Rows are points. Two turns around zero, p and q, are shown by what they do to some points. Write where each new point lands after one turn and then the other. Backwards means that the second turn is done in reverse. Each puzzle has new turns, and all numbers are rounded.

Turn p:
[0.012,-0.020,-0.001] -> [0.008,-0.021,-0.007]
[0.033,0.036,0.041] -> [0.033,0.012,0.054]
[0.019,0.027,-0.011] -> [0.025,0.024,0.001]
[-0.064,-0.043,-0.030] -> [-0.066,-0.015,-0.048]
Turn q:
[-0.039,-0.019,0.007] -> [-0.034,0.011,0.025]
[0.033,0.015,0.034] -> [0.048,0.012,0.007]
[-0.060,0.037,0.026] -> [-0.029,0.069,0.003]
[0.058,-0.021,-0.043] -> [0.024,-0.067,-0.026]
[0.002,0.024,0.012] -> [0.013,0.022,-0.009]
[0.007,-0.037,-0.035] -> [-0.020,-0.047,0.000]
Where do these land?
q, then p: [0.012,-0.026,-0.020] -> [-0.012,-0.031,-0.011]
q, then p backwards: [-0.011,0.048,-0.035] -> [-0.022,-0.006,-0.056]
p, then q: [-0.043,-0.019,-0.027] -> [-0.051,0.002,-0.018]
p, then q backwards: [0.004,0.034,0.024] -> [-0.012,-0.008,0.039]
q, then p backwards: [0.038,-0.037,0.058] -> [0.056,0.019,0.052]

Turn p:
[0.003,-0.062,0.009,0.089] -> [-0.085,-0.029,-0.020,0.058]
[0.032,-0.044,-0.007,-0.021] -> [0.014,-0.016,0.037,0.041]
[-0.025,-0.007,0.021,0.003] -> [-0.012,-0.026,-0.006,-0.017]
[0.006,0.051,-0.011,-0.015] -> [0.022,0.041,-0.005,-0.028]
[-0.019,0.033,-0.038,-0.023] -> [0.044,0.021,-0.030,-0.013]
[0.003,0.029,0.025,-0.032] -> [0.016,0.009,0.024,-0.040]
Turn q:
[0.035,-0.003,0.037,-0.049] -> [0.007,-0.018,0.013,-0.067]
[-0.062,-0.018,0.021,0.014] -> [-0.012,-0.051,-0.027,0.037]
[0.013,0.001,-0.034,-0.021] -> [0.001,0.034,-0.019,-0.016]
[-0.019,-0.035,0.015,0.058] -> [0.034,-0.030,0.009,0.055]
[0.047,0.020,-0.007,-0.043] -> [-0.004,0.032,0.012,-0.058]
[-0.013,0.035,-0.031,0.040] -> [-0.025,0.032,0.013,0.046]
Where do these land?
p, then q backwards: [-0.046,-0.030,-0.025,-0.017] -> [-0.029,-0.053,0.018,-0.001]
p, then q backwards: [0.020,-0.014,-0.005,-0.032] -> [0.021,-0.011,0.013,0.030]
q, then p backwards: [0.033,0.039,-0.036,-0.032] -> [0.022,0.061,0.017,0.021]
q, then p: [0.016,-0.034,-0.009,0.043] -> [-0.036,0.035,0.023,0.017]
p, then q backwards: [-0.028,-0.034,0.047,0.003] -> [-0.024,0.012,0.056,-0.017]
q, then p backwards: [0.005,0.073,0.029,0.035] -> [0.060,-0.029,0.052,0.018]
